Each wall is flat, endless, passes through zero and stands at right angles to its row. A trip goes straight from one point to another. List the walls that it crosses, first one first.
(in the rows, 128 means zero)

Walls:
(1): [ 96 101 128]
(2): [172 117 114]
(3): [ 98 139 111]
(4): [109 132 154]
(5): [140 133  81]
(6): [120 132 123]
(7): [109 112 142]
Trips:
[105 112 135] to [151 143 159] => 6, 3, 1, 2, 7
[182 201 153] to [172 106 105] => 5

Walls:
(1): [ 87 111 165 120 127 179 134 120 122 152 137]
(2): [160 136  78 139 148  95 137  93  93 119 153]
(3): [ 80 135 102 169  99 123 118 151 100 142 138]
(4): [138  61 124 163 127 119 149 195 113 159 145]
(5): [105 125 151 173 103 153 104 162  94 144 131]
(6): [136 116 129 106 148  97 138 116 157  93 134]
(7): [114 127 108 181 138 173 116 133 110  76 149]
(8): [112 134  96 157 118 148 149  95  61 171  98]
Trips:
[148 222 165 102  87  99 110 186 132 138 128] to [154 158 104 139  46 106 127 117 157 125  77] => 5, 8
[117 146 107  91 133 139 108 106 140 178 153] to [155 117 119 150  94 151 111 128 121 126 127] => 3, 5, 7, 4, 1

Walls:
(1): [140 136 205 128 178 144 113  97 177 127 143 179 159  92 135 160 149 130
 122 104]
(2): [131 119  95  98 144 138 125  95  99  42 133  96 131 108 131 139 140  74
 152 127]
(3): [129 119 147  85 173  43 117 109 131 134 168  74 114 156  83 150 103 144
 136 152]
(4): [112 123 139 100 128 126 157 109 153 106  83 151 148 127  79 147 113 149
  99  97]
(5): [184  95  99  69  96 100 105  83 173 164 165 136 118 140 133 111 103 127
 148 154]
(6): [124  87  83 112 163 184 166 139 174 143  97 129 136 126 141 147 101 212
 130 168]
Trips:
[125 142 160 115 139 168 118 126 133 151 160 146 106  80 119 153 160 119
 115 145] to [153 114 181 107 158 140 116  98 161 179 118  79 112 128  84 117  57 126
  96 101] => 5, 3, 4, 6
[ 97 130 111 124 138  96 114 136  78 156  74 123 110 187  80 125 125  89
  85 147] to [178 150 111 127 109 119 115 126 141 117 124 117  91 136  86 134 107 145
 188  91] => 5, 2
[149 107 151 110 123 144 180 102 164 174 145 151 180 125 137 116 105 125
 176  92] to [ 92 148 135  91 107 123 127 155  71 161 146 112 106 131 125 115 125 103
 162 122] => 6, 4, 3, 1, 2, 5
[138 117 110  57  93 152 144 114 107  75 127 133 143 153  90 121  80 124
 152 188] to [113  74 104  51 161 111 159 142  90 130 124 157 145 160 117 150 127 106
  88  70] => none
[134 115  95  91 141 146  82 130 197 117  96 163 116  88  86 122 138 170
 110 129] to [105 138  94 136  97  62  82  78  55 158 123 183 160 118 178  67 118 117
  91 157] => 1, 6, 4

Walls:
(1): [153 154 109  76  88 109 121 138 189 162 113 167 133 140 163 106 128 107
  91 117 120  86 158 132 133 132 180  88 172 147 133 138 159 116 125 160
 107 105  63  87 153  75  49 122 165 114 106 139]
(2): [ 81  81 143 149 124  70 121 131 127 146 117  75 114 115 128 158 183 100
 137 104 153  94 153 133 184  78 162 155  86 149 106 109  79 127  66 131
 142 167 145  49 117  80 169 102 107 155  92 174]
(3): [141 139 101 143 143  82 162  94 167 143 133 121 113 160 111 132 136 124
 134 135 112 124  83 110 117 135 160 176 130 125  87 114 139 145 120  75
  90  66 106 174  89 162 180 122  94 123 166 167]
(4): [ 78 137  71 133 139 131 132 107 179 146 131 130 136  85 144 114 149 130
 163 144 175 125 178 179 108 128 129 112 188 103  74 122 118 163  86 128
 110 132  98 139 149 155 120 129 104 137 111 148]
(5): [158 123 144 154 114  89 147 125 178 113 136 105 125 131  88  81  96  61
 125  96 192 137  96 128 145 121 136 182 171 166 124 139 151 105 129 132
 164 106 127 144  88 140 152 133 141 118  99 125]
(6): [175 105 137 135 122 113 107 130 150  91 149 149 150 139 217 106 167 165
 159 170 172 129 130 129 106 140  66 100 145  91 152 139  84 154 130 190
 119 156 142 128 105 106 127  84 133 133 119 112]
(7): [129 158 173 137 117  95 123 148  95 156 127  65 127 100 174  90 174 144
 146  86  97  57 188  87 187 178 151 133 163 146 107 120  88 166 133 118
 149  91 129 134  65 162  92 112 125 120 166 122]
(8): [107 163 103 167  86 150 116 132 154 169 166 177 199 163 163 120  56 157
 115 135 123 169 123 120 103 166 166 115 104 107 161  99 106 151 143  73
 142 142 142 105 139 124 158 142  99  87  97 128]
(9): [187  95 116 139 146 126 116 132  85 143 121 111 136 136  99  94 113 100
 103 160 147 113 155 108 102 140 152 143 105 141 112 110  88  74 174 133
 169 123 109 148 201 126 126 135 151 128 165 171]
(10): [125 149 143 132 130 142 133 140 137 128 119 153 143 196 136 142 129 121
  50 100 146 173 119 114 155 107 123 138 148 143  93 144 145 103 183 137
 150  74 120 113 142 114 163 155 139 117 129 153]
Trips:
[ 60 161 109 100  98 113 132 160  96  92 129 148 124 128 151 123 132  98
 125 166 164 158 109 153 166 126 142 129 122 117  84 149 142 101  93 157
  78 105 155  88 143  98 136  96 132 112 144 122] to [150 125 157 118 120 152  80 132 122  62 140  93 140  94 142  67  72 116
 166 116 126 185 137 113 118 104 160 123 147 150 138 136 154  82 132 162
 143 167 117 127 100  92 134  78 147 123 141 125] => 5, 4, 10, 9, 2
[171 131  53 131 115 143  93 109  82 156  46 116 100 126 153 146  92  66
 125 135 148  99 130 159 137  67 138 132  87 122 133 139 152 107 148 136
 109 104 120  73  48  87  80 111  88 128 100 186] to [136 138 119 116  83  81 166  85 130 157 167 131 163 107 158 137 171 120
 140 140  93  81 150  97 184 156 157 133 196 168 139 197 137  92 163 141
  93  66 115 146 171 140 115 106 115 129  88 139] => 3, 7, 4, 2

Walls:
(1): [139 137  93 117  63 116 122 144 172  84 194 122  68 128 147 102 162 181
 134 123 161 155 161 128 130 161 126  92 152 122 112  91 120 114 120 190
 125 130 151 146 151 112 119  90 146 120  66 142]
(2): [ 79 156 179 120  84 114 122 146  89  86  82 113 140 122 120 113 161 167
 119 138 143 163 142  92 121 126 209 110 106 151 139 123  95  84 127 117
 144 172 176  77 135 131 184 140 177 111 123 186]
(3): [153 152 113 128 104 129 105  80 151 106 140 148 167  87  65 100  96 153
 112 154 120  78 129 110 149 154  91 106 136 114 109 137  85 127 145 157
 117 148  85  75 120  88 117 117  67 143 153  98]
(4): [147 105 118  87 103 121 157  86 111 127 166 134 191 132 143 134 146 125
  95 168 164  75 171 117 119 126  66 101 140 131 142 116 138 171 122 138
 140 142  89 146 116 178  93 162 107  79 139  91]
(5): [175  97 137 145 149 138  78 143  83 137 132 170  72 120 139 145  99 103
 140 127 134  58 128  84 129 132 105  90 170 112 107 114 147 162 131 146
 141 166 129 120 122 130 116 118 147 110 131  76]
(6): [103  91 115  48 157  79 144 140 155 142  66 126 179 137 105 152 134 123
 120 109 147 153 127 112  92 124 120 104  97 161 126 177 105 115  91 138
  92 172 111 132 107  68 144 143 131 114 157 152]
(7): [111  96 163 125 156 150 139 163  74 110 111  83  96  73 138 131 125 117
 131  84 128 132 137  60 112  85 167 151 125 172 154 110 113 101 120 145
 161 113 167  71 111 104 117 116  58 140  76 155]
(8): [126 147 132 140 109 138 107 126 110 159 157 107 129 161 168 125 187 111
  73 147 140 123 145  81 125 147 161 143 129 150 134 168 161 132 138 126
 117 162 159 158  70 114  83 135 113  63 119  93]
(9): [ 84 156 157 125  91  67 114 164 138 123  83 152 150 152 126  96  86 132
 130 145 143 158 106 140 109 118 160  80  86 129 186 137  76  80 104 207
  98 149 100 144 106  82 106 174 186 157 115 159]
(10): [111 178 111 123  98 156 107 108 147 159 144 131 116 176 124 168 155 162
 121 108  92 114 111 177  86 162 180  96 123 142 132 126 175 153 118 109
 109 154 130  89 109  99 125 127 145 160 133 108]
(11): [135 126 120 140 187 128 113 123 107 118 174  96 141 138 158 135 128 116
 102 140 123 107 158 124 105 125 173 136 153 137 156 167  98 145 106 119
 105 157 161 152 103 218 128 105  97 146 112  95]
(12): [147  97  86 143 108 128 149 113 149 101 104 151 142 203 160 101 113  95
 154  96 158 129 131 115  79 117  92  88 114  81  99 141 123  98 169  89
 134  84 130 128 124  78 106 168 138 147 108  91]
Trips:
[197 103 160 180 147  95 107 157 130 124  62 164 125 101 115 129 100 141
  61 100 116 114  99 168 147 101 180 152 127 137 156 129  95  93 127 142
 135  84 119 144 150  82 163 101  63  68 138 110] to [157 109 171  91 120 106 122  87 133  97  97 130 118 139 110 152 125  96
 155 114 210 177 131 134 112 224 115 171 119  96 168  78 151 123  78 133
 153 180  73 134 133 180 106 147 113 132 148 171] => 2, 5, 4, 3, 7, 1
[162 129  81 101 156 151 132  82 151  84  97 122 116  89 141 124 148 110
 105 197  77 164 106 176 112 112 165  42 126 157 156  95 155 119 139 101
 148 154 159 113 126 129 109 157  97 125 141 135] to [157 101 136 101 179 151 106 124 111 155 138 118 153 101 101 204  87 160
 108 126 137 179 141 187 167 153 104 183 105 142 104 132 199  87 158 157
 156 136 120  85  75 147 127 136 128 109 140 121] => 2, 11

Walls:
(1): [ 91  87 151 185 141 119 146 137 136 140 150 129 136 131  85 128 181 109
 179 110 105 135  94 124  96 149 152 197  98 161 129 100 102 102 154 114
 156 140 100 117 157 134  86 164 124 174 182 104]
(2): [175 153 145 157 117 158 119 104 176 128 124 141 137 172 148 139 172 148
 131 106 155 165 131 104 132 108 148 134 144 111 171 110 148 163 103 101
 111 160 134 130 163 173 118 151  83 115 115 180]
(3): [134 143 131  98 163 128 134 119 143 117 176 145 128 180 164 129 158 160
 158 107 189 145  93 136  91 137 186 163 149 118 169 133 132 102  57  97
 187 160  51 118 105 125 135 147 116 148 104 170]
(4): [135  89 110 147 126  86 113  90 140 138 111 152 105 142 184 113 122 113
 102 104 170 167 187 129 155 166 143 125 150 185  65 109 131 138 138 141
 146  76 163  96 140 156 103  77 130 122 110 123]
(5): [160  86  97 178 129 140 139 126 134 176 139  85 120 141 100 125 136 150
 133 193 155 155 191 122 148 148 126 110 181  92 103 107 183 196 127 125
 103 163 100 134 122 138 104 134 135 100 167 106]
(6): [192 116 167 100 125 147  87 168  77 156 119  90 162  95  51  99 120 104
  80 150 183 121 115 144 109 128 177  60 105 109 109 123  71 126 161 150
 122 154 158  94 139 100 140  86 157 117 173 123]
Trips:
[ 89 126 115 121 151 130 118  98 177 145 104 113 124 127 135 154 129 135
 125 132 154 122 176 146 134 139  88 166 100 170 163 149  73 130 148 132
 149  92 135 141  49  94 109 140 115 179 104 161] to [142 116 160 132 160 158 133 142  89 168 155 131 122 132 147 189 152 136
 141 112 132 111 104 136 159 115 108  89 124 126 121 136  98 105 140 119
 123 139 190 104 133 166 124 127  60 108 168  73] => 3, 6, 2, 4
[ 76 102 130  94 100 148 146  80 120 166 157 104 110 173 172 151 117 117
  38 169 159 118 134  96 140 122 162 114 106 138 139 123 135 129 134 197
 154 150 142 151  94  94 104 147 134 135 174 130] to [114  62 136 135 100 142  83  81 117 158 165 175 134 148 180 101 156 107
 131 181 180  50 129  76 200 184 140 101 150 131 156 147 128 139 155 133
 118 142 158 127  90 109  72  92 200  82  78 123] => 3
[101 117  84 161 139  51 167 144 108 204  94  35 145 128  95 121 106  98
 125  92 106 107 159 181  78 149 158 172 118 145 117 125 104  94 112 200
  66 175  97 124  98 167 162  94 160 155  92 125] to [134 159 114 138 147 119 142 143 112 134 124  85  98  82 132 120 121 128
 126  84 151  88  79 149 133 126 153 121 183 151 128 148 185 161 163 128
 151 167 120 124 135 139 180 116 112 136 172 126] => 4, 3, 1
[121  64 136 196 107 182 159 120 117 148 148 132 141 166 111 160 108 132
 142 110  72 189 123 161 107  80 138 116 188  97 136 108 113 143 186 184
 118 139 121 126 106 154 125 138 158 142 134 169] to [ 71 124 134 130  78  99 141  83 138 177 170 105  91 123 133 155  81 105
  95 129 120 148 151 137 119 103 124 133 131 123 138  74 137 121  85 148
 142 130 188 106  85 127 124 130 168 113 130 126] => 4, 2, 1
[133 171 126 158  90  74  67 103 126 106  93 128 113 131 160  96 122 130
  87 109 158  93 136 131 116 148  77 157 151 126 163  91  95 180 155 172
 106 146 139 138 139 166  97 133 170 169  98 134] to [125 140 108 116 143 102 148 103 122 147 124  66 130 153 116 172 139 123
  69 115 145 124 123 101 116 146  79 102 112 163 130  88 125  87  98 167
 135 106 120  99 152 103 137 104 157 111  75 116] => 2, 6
[102 158 117  71 132  72 118 136 125 164  78 134 161 122 161 121 131 133
 109 136  70 171  92 125 149 168 123 146 160 139 115  87 135 125 210 121
 148  74 160 108 131 140 109 106  90 162 151 130] to [116 180 170 166 173  75 193 158 107 113  97 167 168 117 134 121 161 181
 174 140 129 137 199 140 147 112 159 132 110  89 146  77 123 135 197 155
  85 113 147 124 160 141 132 126 122 150 115  68] => 5, 2

Walls:
(1): [126 114 143 108 122 141 138 128 122  79  92 151 161 155 144 155 115 136
  85 150 193  91 137 120 137 163  82 135 142 155 139 152 132 158 172 146
 107 141 108 149  93  56  83 135 165 127 111 134]
(2): [ 96 183 132 159  86 154  95 138  97 110 188  95 127 108 173 140 113  82
 107  87  96 143 119  92 144 115 104 145 124 134  30 140 134 146 160 147
 109  80 170  87  76 120  53 152 108 167  81 111]
(3): [ 94 120 152 133 155 122 166 126 135 134 155  99 141 156  69 130 120 110
 130 131 124  95 144  34 147 181  99  82 134 106 133 137 150 103 106 123
 143  89 116 138 198 104 124  63 124 109 108 130]
(4): [ 98 147  55 119 163 125 164 150 107 166 131 154  97 132 103 159  98 128
 122 116 126 138 142 167  86  77 146 143 122 144  92 144 131 171 105 112
 157 113 118 128 140 159 164 150 118 149 133  67]
(5): [138 161 149 172 102 152 102 139 158 108 165 106 105 163 116 119 165  78
 171  82 150 127 127 136 164 110 174  83 120 161 121 168 164 151 149 164
 171 157  78 211 190 148 109  91 100 121 191 130]
(6): [132 126 132 117 161 116 189  92 150 151 119 156 128 122 101 180  79 166
  98 103 199 148 139 179 182 103 146 170 136 134  93 194 145 138 112 115
  59 103 133 154  59 144 156 138 136 140 112 130]
(7): [ 85 114 157 176 142 176 118 118 108 124 113 136 136 180 120 120 173 152
  69  74 139  98 130  92 121  76 144 177 119 129 101  73 113 112  96 121
  94 115 132  73 167 133 104 128 154 185 147 186]
(8): [105  86  91 155 168 135 172 100  83  93 154 135 159 140  79 157 152 171
 145 129 162 137 197 116  98  91  91 126 108 121 147 159 119 175 136 102
 143 121 130 131 134 133 106 125 133 137 108 173]
(9): [171 125 136 143 126 119 156 150 161 119 135 118 149 139 108 135 126 152
 145 156 128  72 142 148 155 160 171 105 149  49 114  71 129 112 111 184
 113 127  92 182 109 106 115 107 143 126 140 137]
(10): [161  97 120 191 124  90 149 149 135 183  92 154 163  86 133 173 131 114
 118 105 127 130 155 166 160  86  98 166  81 101 145  69 125 147  54 163
 144 170  45 107 148  98 128  82 183 129 156 164]
(11): [101 107 116 143 170  90 119 133 119 111 135  69 144 143 143 114 172 109
 152 140  98  66 154 128 144 100  90 137 190 138 167 123 114 167  76  70
 162 163 133 165 138 116 108 136 145 143 134 172]
(12): [120 157 167 126 126 183 172 138 129 180 125 124 151 135 128 120 167 128
 145 106 151 114 138 147 161 141 119 133 168 106 165 173 125  91 123  65
 105 123 174 142 104  95 146  99 106 121  75 167]
Trips:
[107 120 110 130 145 101 154 126 117 155 127 114 118 172 119 104 155 115
 146 109 133 159 177 118 115 107  96 164 130 163 105 120 140 150  92 161
 124 113 169 130 190 122 169 170 155  94 106 179] to [121  87 155 174  90 110 113  92  57 110 122 116 137 139  96  82  93 128
 101  88  62 160 102 134 176 138 163 123 120 119  94 127 171 136 135  95
 113 167 125 100 163 108 119 119 134  91 120 163] => 6, 12, 5, 2, 4, 8, 11
[167 174 114 117 158  88 107 145 142 158 166 143 142  94 153 120 141 159
 168 141 187 141 147 142 158 130 148 107 123 164 115 168 165 180 165 122
 177 147 156  82 187 157 155 154 112 108 162 141] to [172  88 143 117 151 133 127 210 105 143 176 119  94 130 144 213 179 175
 142 129 117 128 115 137  74 104 126 126 135  80  88 156 146 120 116 150
  70 127 137 153 114 154 164 117 122 158  92 116] => 12, 9, 2, 5

Walls:
(1): [147 151 188 108  99 128 121 104  79 108 176 148 101 105 190 170 109  85
 121 119 111 198 111 114 116 151 128 165 139 160 176 142 122 179 123 157
 135 107 145  60 123 117 124 131  95 157 122  97]
(2): [165 140 124 121 120  78 103 105 132 155 125 148  81 186  79 111  92 127
 111 176  88 191 117 140 125 138 125 153 105 157 168 175 117  81 115 146
 190 119 117  62 129 129 187 150 119 122 128 170]
(3): [108 120 117 121 112 106 139 124 117 108 140 129 158 132 140 129  51 133
 144 139 127 201 150 140 157 146 148 158  46 115 130  80 102 112 103 145
 107 179 180 122 126 122 125  97 125 143 142 143]
(4): [164 129 108  99  89  69  87 163  76 117 130 150 152 193 114  79 142 104
 126 142 139 176 146 107  90  98  72 144 154 140 119  76 169  31 196 158
 136  49 121  89  98 153 143  64 198 186  87 107]
(5): [175 159 136 177 141 155 108 178 161 120 126 156 149 221 202 127 149  96
 120 118 109  98 144 158 144 159  77 150 172 148 142 127 141 132 130 178
 174  75 124 146 106 122 147 126 122 179 130 121]
(6): [113  94 113 133  97 122 121 169 132 125 156 141 147 136 175 132 104 157
 155  96  53 109 119 140  58 118 124  99 102  99 134 156 132 151 176 120
 137 129 177 167 112 168 123 109 152 119 176 197]
(7): [135 123 120 151 176 137 134 107 174 130 158 130 106  93 114 158 128 119
  88  96 160 158 124 105 104 141  71  95  60 181 125 153  87 108 125 133
  89  96  88  97  85 113 119 118 105 127 154 170]
(8): [121 175  93 133  67 115  72  88 145 146 112  94 152 157  82 135 102  76
 120  72  90 183 132 116 125 123 121  98 140 117 110 144  94 143 149 125
 137 121  71 121 128  88 129 174 111 166 111  94]
(9): [126  96 121 101 179 143  77 103 123 116 132 131  75 135 134 120 125 122
 159 152 139 122 139 159  76 134 160 139 102 107 171 150 151  88  91 127
 141 113  90 116 162  72  93 191 122 142  95 167]
(10): [167 192 168 167 133 137 143 174 146 151 154 160 169  97  81 126 136 157
 208 111 123 129 141 146 110 156 127  95 117 108 183 157 142  87  86  97
  98  89 167 164  76 156 122 110 162 132 125 133]
Trips:
[145 161 116  91 144 107 162 108 137 117 136 133 115  95 233  95 142 118
  90 100  93 131 127 131 124 133 127  61 104 155  85 142 113 111 148  93
 104 132 104 135 128  96 132 110 143  99 109 120] to [134 131  59 142 124 151 184 141  88 157 110 177  78 153 148 152 131 147
  97 114  91 104 140 129 117  90 132  87 198 142 114 181 114 134  96  84
 142 139 120 123 167 136 154 136 138 121 158 153] => 1, 8, 5, 2, 7
[140  76 175 100 135 133  63 164 104 147 100  78 115 106 116 148 130 139
 122 130 161 164 189 113 104 128 127 156 104 166 110 105 131  81 142 155
  88 102 147 170 142 143 140 155 108 124 135 118] to [ 77 131 104 168 167 141 132 107 105 176 163 127 190  99  81 136 113 117
 132 107  90  89  93  85 120 138 173 197 105 139 113 128 111 131 123 111
 138 130 109  77 106 113 132  72 131 136  93 153] => 10, 8, 9, 4, 2
[125 136 179  92 141 128 104  82 162 119 196  94  79 150 142  72 135 128
 121  98 144  86 177 183  95 129 127 149  96  90 162 119 121  93 187 156
 129 160  93 137 135 115 169  76 189 124 146 162] to [136 157 107 107 181 146  81 142 195 135 103  66  93  92 170 125 137 146
 111 187  92 157  94 129 107 103  85 107 105 192  87 197 178 142 163 160
  97  94 105 105 141 155 123 114 126 119 179 171] => 3, 4

Walls:
(1): [ 96 119  90 166  64 119 190 123 165  86 138 116 110 142 134 142  92 144
 158  68 159 110 139 108 125 113 123 131 127 160 102 131 117 208 113  90
 154 166 146 103 135 150 139 182 182 175 166 131]
(2): [134 116 126 157 129 138 127 161 104 115 136 122 133 116 138 120 180 141
  99 119 165 242  75 131 178 145 159 184 138 130 197 118 114 154 154  97
 145 128  99 143 158 101 135 162  49 115  86 155]
(3): [141 134 147 122 109 146 142  50  89 163 108 132 126 142 107 151  67  81
 135 145 116 120 139 144 109 171 149 178  97 160 128 100 124 125 122 131
 114 182 169 132 178 124 142 107 121 148 103 122]
(4): [130 107 121 158 154 105  95 129 219  84 110 181 130 158 185 172 122 156
  98 129 121 134 130 148  72 153 146  99 109 170 136 180  84 105 122 132
 178 167 183 104 104 141 182 138 112 100  86  66]
(5): [108 103 100 129 100 137  46 127 137 134 159 165 106 138  65 202 169 175
 135 147 164 177 187 111 136 119 120 154 147  89 155 137  81 185  95 132
 137 130  97 178 159 139 121  77 102 131 137 140]
(6): [135 142 155 111 176 143 168 120 123  48 165 126 101  96 159  69 156 130
 129 153  99 167 141 110 122 123 159 130 113 105 153 205 117 161 129 106
 103 111 118 152 151 102 180 182  90 126 135 142]
Trips:
[121 101 154 125 151 119 115  71 145 107  95 135 140 167 132 111 142  95
 116 138 131 105 110 134  72 129 183 154 104 111 120 123 128 188 132 184
  77  61 199 158 167 123 103 122 130 119 106 140] to [123 192 172 129  98 152 102 146  92 155 114  76 136 132 106 144 144  87
  93 146 102 143 101 109 155 161 146 150 132  93 131  86 120 157 102 192
 122 134 138 142 170 107 108 170  49  77 135 137] => 4, 2, 5
[132 120 114  84 115 174 104  87 174 127 138 180 127 123 128 184 116  90
 115 121 136 141 128 130 107 162  90 108 119 127 126 121 139 140 138  90
 144 128  93 121 132 172  59 131 138 135 126 144] to [161  92 114  84  82 113 114  92 108 128 107 103 157 152  96 140 160 106
 135  97 112 127  82  26 119 151 137  89 143 117 108 136 140 141 109  85
 106 155 125 107 181 131 193 175 120  84 120 133] => 4, 2, 6, 5
[166 150  92 120  98 110 158  74 135 180 156 126 154 128 135  82  85 140
 112 128 129 163 161 173 126 148 101 116 116 167  99 102 102  93 153  96
 141  93 105  91 176 162 115  84 112 102 116 121] to [114 133 143 169 168 132  89 162 138 111 145  93  88 105 113 107 151 125
 126  61 133 130 141 107 140 139 114  93 141 133 119 142 154 101 107 148
  58 122 138 125 147 147 187 155  99 124 108  86] => 4, 6, 3, 2
[121 123 127 102 110 138 175 106 179 132 103 116 171 165 181 191 102 111
  78 108 122 134  93  98 129 111 162 111 155 160 131  90 112  96 136 173
 104 153 161 143 103 109 134 156 133 122 131 207] to [106 169 141 128 161 148 120 145 149 220 118 142 103 106 117 122 155 164
 162  87 130  97 161 177 142 139  93 113  36 160 130 128 174  98 153 156
  52 142 103 106  99 125 163 151  92 128  96 100] => 1
